Each wall is flat, endless, passes through zero and stands at right angles to its row. A trip goes straight from one point to another. Which walls does it cross, in order?

Walls:
(1): [-.15 -.34]
(2): [.05 .36]
(3): [-.45 .83]
(4): [.85 .21]
(5): [-.21 -.24]
Trips:
[-.17 -.15] to [.27 -.21] -> 4, 5
[-.17 -.19] to [-.22 -.20] -> none
[.30 .52] to [.27 .89] -> none
[.17 .50] to [-.48 -.52] -> 4, 5, 1, 2, 3
[-.55 -.55] to [-.51 -.08] -> 3

Walls:
(1): [-.42 -.16 -.28 .11]
(2): [-.05 -.94 -.11 -.06]
(3): [.50 .20 .11 .07]
(4): [.03 .08 -.16 .59]
(5): [-.10 .18 -.06 -.01]
(6): [-.33 -.22 -.20 .40]
(7): [.09 -.05 -.04 .05]
(8): [-.26 -.20 .07 .18]
(9): [-.01 .34 .39 -.04]
Trips:
[.34 -.30 -.17 .28] to [.32 -.06 .40 -.36] -> 8, 6, 4, 9, 7
[.19 .22 -.29 .03] to [.49 .05 -.16 -.02] -> 5

Walls:
(1): [-.13 .34 .32 -.03 .05 -.33 .36 -.13 .22]
(2): [.06 .13 .78 .25 .26 .58 -.23 .13 .02]
(3): [.39 -.05 -.17 .32 -.33 .14 -.24 -.42 -.31]
(4): [.26 -.14 -.04 .23 -.15 -.02 .18 .50 .07]
(5): [.00 -.20 -.94 -.40 .31 -.01 .59 -.22 -.02]
(6): [-.60 .25 -.22 .33 -.30 .17 .27 .02 -.18]
(7): [-.09 .00 .11 -.66 -.58 -.55 -.10 -.02 -.20]
(8): [.21 .01 -.15 -.60 -.47 -.32 -.25 .24 .17]
Trips:
[-.08 -.14 -.12 .14 .43 .29 .56 .13 .00] to [-.23 .16 .25 .19 .28 -.04 .14 -.06 -.10] -> 4, 5
[-.02 -.51 -.06 -.11 -.09 .13 .08 -.51 -.59] to [.51 -.20 .44 .44 -.27 -.03 .25 .33 -.07] -> 6, 4, 2, 5, 7, 1

Walls:
(1): [.21 .28 .63 -.17 .24 -.18 -.01 .40 -.28 -.60 -.49 .24]
(2): [.43 -.28 -.45 .06 .71 -.03 .32 .51 -.45 -.05 -.24 -.85]
(3): [-.52 .57 .23 .25 .02 -.06 -.13 -.55 .29 -.04 -.77 -.27]
(4): [.20 .17 .11 .06 -.35 -.19 .18 .20 .00 -.52 -.13 .03]
(5): [.46 .06 .39 -.16 -.41 .02 .13 -.22 .10 .20 .43 .07]
(6): [.08 .19 -.90 .28 -.08 -.59 -.15 .31 -.34 -.54 .24 .54]
(7): [.22 -.37 -.09 .50 .27 -.16 .15 .51 .06 -.29 .37 .15]
(8): [.14 .91 -.50 .22 -.44 .15 -.84 -.28 .53 -.06 .43 .50]
(9): [-.14 -.23 -.51 .52 -.22 .70 -.18 -.56 -.58 -.47 .94 -.57]
Trips:
[.23 .77 .09 .59 -.49 -.31 -.21 -.21 -.08 .33 -.75 -.04] to [.50 .44 .11 .30 .56 -.48 -.36 .28 .04 .17 -.29 -.26] -> 5, 2, 7
[.61 -.48 .26 .03 -.44 -.25 .05 -.01 -.39 .22 -.26 .35] to [.17 -.34 -.56 -.03 .01 .10 -.06 .13 -.75 -.78 -.17 -.37] -> 2, 9, 5
[.49 -.44 .07 .27 .49 -.03 -.36 -.57 .07 .53 .00 -.55] to [.12 .01 .05 .21 .05 -.13 .56 .08 -.37 -.44 -.40 -.29] -> 7, 5, 1, 4, 6
[-.21 -.34 .12 -.05 -.15 .40 -.57 .09 -.73 -.34 .29 -.11] to [-.18 .43 -.06 .26 .24 .26 .21 .20 -.33 -.25 -.29 -.07] -> 4, 3
[-.15 -.58 -.59 .16 -.43 -.10 -.06 .69 -.29 .10 -.47 -.14] to [-.48 -.58 .28 -.02 .08 .77 -.16 .33 -.29 -.21 -.42 .41] -> 1, 4, 9, 6, 2
[.07 .33 .40 .24 .31 -.12 .17 .13 -.33 -.05 -.80 -.06] to [-.01 -.17 .27 .33 .06 .00 -.06 .05 .23 -.56 -.29 -.28] -> 7, 9
[-.65 .06 -.23 .10 .71 -.41 .34 .18 -.68 .45 -.21 .31] to [.34 .13 -.16 .19 -.27 .01 -.31 -.23 -.10 .66 .14 .29] -> 1, 7, 3, 8, 2, 5, 9

Walls:
(1): [-.21 -.09 -.09 .55 -.14 .06 .37 -.02 .80 .21 -.03 -.26 .17 .14 -.64 .17 -.20 .12]
(2): [-.22 .70 -.82 .15 -.22 -.35 .17 -.02 -.57 .08 .21 .46 .14 -.47 -.16 -.18 .12 -.12]
(3): [.44 .11 -.46 -.13 -.13 .15 .18 .16 .05 .07 .38 .28 -.34 .64 -.22 -.23 .15 -.38]
(4): [.27 -.16 .15 -.06 -.02 .23 -.01 .14 -.35 -.17 -.09 -.15 .08 .27 -.25 -.04 .17 .12]
(5): [.49 .03 .94 -.01 .00 -.09 -.28 -.21 -.34 -.05 .15 -.08 .38 .05 -.11 -.33 .11 .33]
(6): [.10 .02 .12 -.50 -.24 -.02 -.04 .34 .27 -.55 .30 -.20 .04 -.15 .40 -.35 .72 -.20]
(7): [-.02 -.01 -.09 .68 -.35 -.01 -.41 .34 .03 .40 .24 -.09 .16 .16 .33 -.30 -.27 .17]
(8): [.27 .10 -.30 -.05 -.32 -.26 -.17 -.21 .33 .84 -.41 .01 -.30 .44 -.12 -.23 -.07 -.33]
(9): [-.06 -.22 .39 -.10 .21 .44 .06 .27 .13 .20 .23 -.01 .35 .52 .14 -.07 -.29 -.13]
(10): [.36 .35 -.09 -.11 -.18 -.20 -.27 .07 -.35 .15 -.26 .32 .49 -.14 -.55 -.37 -.10 -.16]
(11): [-.24 .08 -.46 .33 .44 .39 -.11 -.07 -.30 .64 -.15 -.24 .51 .24 .11 .00 -.12 .31]
Trips:
[.07 .61 -.45 .08 -.33 .26 -.09 -.14 .19 .27 -.08 -.11 -.13 -.08 .06 .31 -.12 -.20] to [-.38 .36 -.82 .36 .11 .21 -.08 -.07 -.25 -.41 -.04 .27 -.08 -.20 -.17 .43 .62 .06] -> 7, 8, 10, 1
[.03 -.31 .30 -.23 .09 .59 -.22 .19 -.39 .03 .28 -.50 .06 .01 .05 .21 -.15 -.50] to [-.42 .02 .13 .27 .53 .14 .42 -.63 -.39 .40 -.21 .29 .12 .60 .16 .14 -.10 .71] -> 6, 1

Walls:
(1): [.33 .27 .34 .24 .24 .03 .09 -.23 .04 .24 -.18 .05 .12 .01 .27 -.16 .06 -.63 .21 -.33 .18 -.04 -.20 .42]
(2): [-.33 -.60 -.13 .21 -.30 -.13 -.13 .01 .56 -.09 .16 -.12 .00 .24 -.16 .62 .01 -.15 -.11 .20 .24 -.14 -.57 -.21]
(3): [-.04 .05 -.42 -.55 -.13 .05 -.11 .36 -.02 -.25 .03 -.31 .07 -.38 -.07 -.38 .47 -.02 -.17 .05 -.08 -.17 -.30 .02]
(4): [.22 .25 -.55 -.40 .02 -.24 .13 -.34 -.33 -.25 -.05 .02 -.13 -.23 -.23 .41 .12 .18 .26 -.02 -.27 -.17 -.08 -.11]
(5): [.04 -.15 .01 .02 -.10 -.09 .47 .14 -.24 -.41 -.08 .18 -.40 .07 .03 -.15 -.05 .15 -.02 .36 -.15 -.26 .22 .02]
(6): [.11 -.10 -.17 .07 -.05 -.31 .25 -.38 .01 .58 .34 -.13 .14 -.05 .08 -.01 .07 -.01 -.11 -.03 -.48 -.44 .06 -.12]
(7): [-.35 -.13 -.26 .53 .22 .16 .03 -.24 -.41 .36 .16 -.14 .14 .03 -.02 .14 .33 .31 -.10 -.15 -.24 -.18 .24 .46]
(8): [.02 .30 -.02 -.03 .17 .31 .11 .23 -.11 -.16 -.20 .10 -.09 .24 -.09 -.70 .30 .08 -.03 -.41 .05 -.48 -.11 .21]
(9): [.03 -.43 -.08 -.16 .72 -.07 .26 .62 .08 .27 -.08 .19 -.22 .11 -.07 -.30 .28 .26 -.27 .12 .23 -.12 .02 -.07]
Trips:
[-.94 .35 -.02 -.42 .06 -.17 -.19 .35 .21 -.57 .55 -.22 -.05 .22 -.16 .18 -.05 .00 .02 .31 .06 .06 .25 -.01] to [.26 -.28 -.24 .02 -.74 .29 -.34 .30 .11 -.11 .15 -.52 -.14 .08 -.24 -.19 .18 .24 .07 .06 .05 -.15 -.37 .15] -> 4, 8, 5
[-.20 -.36 -.09 .14 .15 -.16 .24 .03 .16 -.36 .18 -.18 .12 -.10 -.05 -.15 -.18 -.02 .15 -.04 .24 -.29 .18 .01] to [-.26 -.42 .01 .25 .10 .42 -.03 -.35 -.13 -.35 -.08 .47 -.11 -.12 -.13 .22 .51 -.31 .23 -.07 .23 .28 .14 -.42] -> 6, 3, 8, 4, 9
[.22 .36 -.66 .03 -.40 -.20 .05 -.30 -.32 -.27 .26 -.13 -.31 .02 .66 .09 .08 .45 .34 -.12 -.09 .24 .39 .00] to [.12 .09 -.36 -.12 -.47 .46 .35 -.35 -.16 -.37 -.03 .08 -.34 .48 -.85 .53 -.78 -.10 .00 -.26 -.10 -.13 .11 -.07] -> 3, 6, 7, 2
[.23 -.03 -.03 .25 -.04 -.35 .26 .09 -.06 .03 .03 -.78 -.42 -.38 -.01 .37 -.03 -.04 .12 .11 -.04 .18 .16 .31] to [-.21 .44 -.07 .18 -.28 -.24 .00 .01 .31 -.26 .11 .47 -.22 .02 -.25 .19 .31 .02 .04 .13 .12 -.46 -.38 -.08] -> 3, 1, 7, 8, 6
[-.45 .38 .17 -.12 -.02 .02 -.74 .01 -.31 .22 .30 -.18 -.16 .10 .33 .07 -.33 .28 .23 -.20 -.20 -.16 -.04 .20] to [-.28 .05 .00 -.27 -.10 -.13 .09 -.10 .69 .12 .26 -.33 .05 -.05 -.02 .35 .33 .53 -.26 -.02 .20 -.24 -.23 .32] -> 8, 3, 2, 4, 9

Walls:
(1): [-.16 -.03 .04 -.04 -.12 -.30 .06 .08 .40 .22 -.09 .24 .10 .19 -.24 .04 -.52 .21 -.22 -.18 -.13 .13 -.15 -.11 -.21 -.59 -.14 .27 .31 -.12 .35 -.40 -.16 -.08 .18 -.01 -.38 .20 -.02 -.31 -.14 -.16 -.36 -.44 -.07 -.22 .02 .16]
(2): [-.29 -.29 -.26 .31 .04 .16 -.07 -.19 .02 -.36 .17 -.42 -.20 .03 .03 -.29 -.15 .37 -.06 -.28 -.11 .00 .43 -.18 .03 -.03 .10 .20 -.12 -.24 -.03 .07 .04 -.31 .17 -.18 -.23 -.25 -.01 .34 -.13 .07 .11 .14 .39 -.15 -.33 -.43]
(3): [-.19 .31 .16 -.15 -.16 -.05 .09 -.33 .24 .00 .06 -.39 .21 -.13 .00 .05 .08 .14 -.02 -.36 -.31 .07 .01 -.35 -.24 -.06 -.13 -.06 .13 -.18 -.42 -.22 -.17 -.27 .08 .13 -.43 -.21 -.15 .20 -.09 .05 -.29 -.03 -.15 .43 .21 -.62]
(4): [.12 .03 -.21 -.09 .15 -.52 -.20 .13 .11 -.01 -.02 .00 -.30 .42 -.18 .00 -.01 -.24 -.06 -.11 .73 -.06 -.09 -.35 -.06 -.20 -.41 -.09 -.32 .19 -.07 .06 -.22 .06 -.02 .48 .01 -.46 .15 .00 -.10 -.03 -.13 -.12 .24 -.31 -.06 .47]
(5): [-.35 -.20 -.02 -.17 .26 -.15 -.18 -.21 -.05 .22 .16 -.39 -.50 -.21 -.06 .11 .27 .58 .15 .04 -.43 .02 .01 -.45 .18 -.09 .55 -.10 .18 -.21 -.01 .01 -.16 .17 -.09 -.20 -.10 .07 .06 -.49 .04 -.16 -.33 .29 -.08 .07 -.45 .30]
(6): [-.30 .25 .59 .45 -.05 .14 .32 -.06 .10 .21 -.04 -.12 .16 .07 .29 .53 .06 -.36 -.19 -.41 .39 -.19 -.29 .21 -.17 -.32 .00 .01 -.07 .32 -.12 .15 -.08 .02 -.42 -.28 -.29 -.29 -.04 -.22 -.38 .62 -.37 .01 -.19 .11 -.23 .05]
(7): [.08 -.38 .08 -.12 .08 .15 .14 -.25 .22 -.14 -.01 -.37 .12 -.21 .02 -.28 .05 .20 -.12 -.16 .21 -.22 .25 .34 .06 -.35 .01 .10 -.18 .12 .05 .21 -.01 -.03 .16 .12 -.14 .39 .20 -.16 -.03 .12 .26 .03 -.02 -.18 -.34 -.14]
(8): [.40 -.29 -.23 .06 .32 -.15 .15 -.14 .02 .01 -.33 .22 -.10 .37 -.05 .30 .21 .19 -.02 .04 .22 .08 -.01 -.11 .05 .00 -.05 .12 .15 -.34 .06 -.23 .23 -.25 -.12 -.31 .43 -.05 -.13 .26 -.01 -.15 -.27 -.09 .21 .23 -.27 .13]
(9): [-.17 -.12 .24 .48 .05 -.10 -.02 .01 .43 -.03 -.17 -.10 .04 .17 .20 .00 .32 .00 -.14 .29 -.27 -.10 -.27 -.14 -.17 .21 -.13 -.12 -.07 .29 -.15 .23 -.25 .01 -.06 -.04 -.37 .21 -.22 .23 .09 -.03 .08 -.23 .24 -.29 .18 .15]
(10): [-.05 .19 -.40 -.05 -.05 -.03 -.04 -.04 .34 .14 .08 -.20 -.28 -.13 .23 .20 .11 -.31 -.04 .08 .01 -.20 -.13 -.52 -.19 .46 .68 .00 .48 -.29 -.08 -.10 .09 -.02 -.24 -.04 -.84 .45 .13 .49 .04 -.09 .36 -.03 -.09 -.10 .44 -.32]
(11): [.04 -.10 -.25 .18 -.25 .43 .19 -.12 .23 -.11 -.22 -.06 .01 .26 -.22 .58 .03 .07 -.14 .13 -.14 .18 .33 .25 .00 -.10 .15 .06 -.38 -.10 -.51 .18 .28 -.17 .10 .26 .10 .35 -.09 -.14 -.15 -.06 .19 .23 .24 -.26 -.49 .66]
Trips:
[.22 .08 -.41 -.10 -.24 .10 -.22 .02 .15 -.40 -.11 .14 -.08 -.22 -.54 .18 .09 -.16 .24 .62 -.11 .00 -.13 .13 .20 .10 .31 -.05 .32 -.18 -.28 -.35 -.04 .13 -.92 .42 .13 .06 .52 -.08 -.16 -.20 .04 .29 .12 .10 -.29 -.36] to [.51 .17 .06 .22 .05 -.14 .17 .29 .53 .15 -.27 -.21 -.13 -.17 -.38 -.27 .37 -.09 .01 .10 -.29 -.08 .03 .16 .06 .18 .12 .09 -.13 .14 -.21 .04 -.14 .35 .05 .50 .08 .07 -.17 -.28 -.11 -.13 .20 -.22 .52 -.28 -.40 -.08] -> 4, 7, 9, 8, 10
[.09 -.06 .13 -.19 .15 -.04 .00 -.18 .18 .39 -.22 -.08 .03 .18 -.41 -.02 -.22 -.34 .10 -.23 .01 .15 .07 -.45 -.04 -.17 .40 .21 -.13 -.13 -.23 .02 -.09 .30 .44 .03 -.14 -.08 .11 -.05 -.42 -.03 .30 .04 .17 .02 -.27 .31] to [-.05 .22 .10 -.26 .04 .11 -.04 .02 -.19 .09 -.11 .11 .34 -.20 -.44 .20 .24 .10 .16 -.14 -.18 .28 .49 -.06 .30 -.02 .35 -.06 .22 -.05 -.12 -.13 -.14 -.20 .32 .17 .07 -.21 -.06 -.32 -.48 .16 -.07 -.20 -.16 .07 -.59 -.13] -> 10, 4
[.03 -.06 -.12 .15 .30 .31 -.20 .08 .33 .51 .39 .02 .10 -.17 -.03 -.08 .02 -.21 -.11 .38 .17 .11 -.16 -.16 .07 .37 .07 .18 .32 -.33 -.20 .02 -.27 .94 -.13 -.16 .07 -.09 .13 -.08 -.01 -.10 .31 -.17 -.02 -.09 .74 -.40] to [.25 .02 -.06 .05 .63 -.43 -.25 -.02 .07 .02 .15 .06 .09 -.08 -.23 .30 -.05 .00 .24 -.10 .19 -.31 .02 .07 .20 -.15 -.15 .17 .06 .23 -.44 .12 .06 .04 -.31 -.15 -.15 .08 .38 .46 .10 -.06 -.17 -.22 .00 .23 .50 .17] -> 4, 3, 8, 6
[.07 -.22 .33 -.38 -.23 .20 .01 .12 .34 .13 -.12 .01 .20 .15 -.05 -.13 .57 .12 -.22 .21 -.14 -.04 .45 .22 .02 -.04 -.05 .05 .11 -.13 .14 -.03 -.15 -.01 .62 -.27 .37 .35 .06 -.23 -.18 -.22 -.08 -.52 .19 .29 .02 .17] to [.48 -.22 -.01 -.32 .32 -.10 .14 -.48 -.23 .24 -.15 -.37 .56 .35 -.17 .07 -.22 -.23 -.32 -.73 .29 .15 -.45 -.10 -.24 -.26 -.07 -.25 -.12 .13 -.61 .10 .23 -.29 -.29 .23 .10 -.12 -.15 .22 .15 -.11 -.20 .10 -.18 -.30 .28 .11] -> 5, 3, 4, 9, 6

Walls:
(1): [-.09 .01 .42 -.07 -.07 .41 .35 -.49 .15 .10 -.05 .30 .27 -.05 .19 -.48 -.07 .35 .03 -.22 -.11 .45 .06 -.14 .08 .15 .01 -.12 -.62 -.29 .23 -.30 .07 .35 .38 -.44 -.12 .36 .30 .14 .41 -.61 -.07 .68 .09 .30 -.84 -.19]
(2): [.04 .09 .03 -.31 -.12 -.49 .19 -.04 -.22 .49 .11 -.10 -.29 -.47 .11 .31 -.13 .30 .05 -.12 .45 .01 .05 -.42 .08 .16 .06 .39 .18 .01 -.06 .33 -.11 .05 .36 -.21 .09 .73 .19 -.09 -.05 -.08 .54 -.06 -.34 -.49 .47 -.50]
(3): [.43 -.45 -.11 .21 -.14 -.45 -.01 .05 -.27 -.04 -.94 .00 -.44 .23 .03 .57 .35 .04 -.34 -.05 -.16 .29 .14 -.40 -.35 -.42 .06 .08 .14 .09 .25 .28 .67 .03 -.34 .22 -.38 -.25 -.06 -.23 -.40 .31 -.01 .02 .27 .31 -.06 .00]
(4): [.26 -.15 -.21 .06 -.03 .10 -.25 -.25 .30 -.22 -.06 -.08 -.17 -.42 -.01 .18 .07 -.21 -.13 -.27 -.42 .27 .19 .45 -.05 -.47 -.09 .25 -.26 -.19 -.54 .22 .23 .03 .13 .48 -.03 -.24 .20 .08 -.19 .14 -.37 -.02 .44 -.63 -.33 -.17]
(5): [.36 .18 .01 .05 -.44 -.23 .00 .08 -.13 -.06 -.10 .10 -.21 -.45 -.02 -.07 .08 -.04 -.39 .07 -.05 .24 -.94 -.11 .08 -.48 .38 -.08 .03 -.11 .19 .24 .21 .26 .32 .04 .25 .18 -.34 -.17 .14 -.19 -.26 .27 .16 .08 .31 -.33]
(6): [.26 -.04 -.16 .36 .02 -.63 -.45 .25 -.01 -.11 .14 .05 .09 .00 .05 -.30 .26 -.15 -.06 .63 -.26 -.23 .00 -.01 -.07 -.08 -.03 .12 .46 -.06 .21 .47 .21 .23 .08 .39 .41 .19 .08 .05 .04 .47 .16 -.18 .21 -.24 -.10 -.17]
(7): [-.22 .20 -.08 .35 -.14 -.15 .33 .13 -.24 .29 .04 -.19 .14 .05 -.45 .27 .62 .00 -.07 .14 .11 .18 .13 .02 .19 .51 .11 .26 .17 .09 -.42 .20 .02 .09 -.61 -.16 .66 .09 .14 -.07 -.03 -.30 -.06 .19 .10 -.14 -.18 -.08]
(8): [.25 .47 -.16 .28 -.37 -.26 .29 -.12 .31 .09 -.08 .03 .25 .40 -.08 -.30 .65 .32 .24 .10 .17 -.15 -.17 -.19 .40 .16 .47 .13 .11 -.25 .40 -.06 .57 .41 -.26 .34 .10 .00 -.13 .13 -.33 -.08 -.09 -.35 .08 -.07 .32 -.25]
(9): [-.58 .25 -.04 .12 -.11 .47 .09 .24 -.16 -.23 .38 .10 .76 .30 -.28 .10 -.15 -.30 .22 -.17 .26 .28 -.78 .32 .21 .10 -.09 -.04 .06 -.36 -.39 .11 -.06 -.24 .45 .17 -.31 -.05 .21 -.56 -.03 -.46 .05 .00 .02 -.05 -.10 -.11]
(10): [.25 -.13 .35 -.34 -.14 .20 -.21 .00 -.29 .39 -.01 .15 .09 .40 .16 .05 .38 .03 -.24 .25 .15 -.15 .43 .16 .22 .44 -.33 -.05 -.01 .22 .16 .39 -.35 -.09 .37 .27 -.57 -.09 .41 -.21 .54 .68 .28 -.49 .12 .18 .23 -.57]
Trips:
[-.23 -.70 -.15 .40 .33 .36 .04 .19 -.30 -.16 .06 .35 -.13 .01 .18 -.23 -.37 .14 .00 -.55 -.33 .06 -.56 -.31 .71 -.35 .15 -.32 .20 -.23 -.32 .05 -.24 .03 -.20 .24 .32 -.64 .03 .45 .08 -.35 .18 -.26 -.37 .31 -.04 .04] to [.18 -.70 -.29 .11 .06 .10 .00 .06 -.30 -.07 .32 .03 -.01 -.19 .05 -.05 -.24 .03 .09 .26 .40 -.06 .22 -.42 -.16 .06 -.05 -.12 -.13 -.15 .30 .24 -.12 -.02 -.14 -.03 .03 -.05 -.18 .02 -.21 .05 -.04 -.20 .20 .47 .00 .19] -> 1, 3, 5, 9, 6, 10
[.00 .16 -.02 .12 -.11 .30 .01 -.31 .09 -.15 .40 .41 -.13 -.44 .71 .29 -.44 -.21 .35 -.11 .07 -.17 .02 -.29 .05 -.12 -.04 .20 -.22 .65 -.07 .06 -.24 .29 -.24 -.11 -.09 -.14 -.11 .17 .11 -.08 -.28 .17 -.06 -.10 .19 .70] to [-.08 .28 .08 -.06 -.09 -.20 -.12 .84 -.06 .08 .06 .27 -.29 -.20 .16 -.11 -.15 .00 .02 -.56 .15 -.21 .31 -.21 .00 .13 .01 .04 -.01 .26 -.47 -.27 .08 -.24 -.02 .17 -.14 -.02 -.53 -.23 .11 -.08 -.11 -.02 -.05 .23 .00 .30] -> 1, 4, 2
[.05 .10 .35 .11 -.03 .32 .00 .04 .07 .19 .25 .08 .20 -.25 .08 .74 -.13 -.25 -.14 -.41 -.31 .20 .81 .02 .08 -.55 -.08 .35 -.47 -.50 -.32 -.07 .02 .20 -.48 .16 -.38 .14 -.48 -.45 .18 -.50 .18 .03 .33 -.24 -.48 -.20] to [.15 .08 -.09 .05 .12 .16 -.26 -.24 -.09 .13 -.19 .37 .16 .16 .58 -.33 -.30 .34 .01 .29 .25 .24 -.26 -.25 -.09 -.16 .17 -.06 -.31 -.28 -.02 -.29 .12 -.22 .42 -.32 .14 .10 .24 .36 -.10 -.20 -.17 -.17 .14 .28 .25 -.23] -> 7, 5, 2, 3, 8, 4
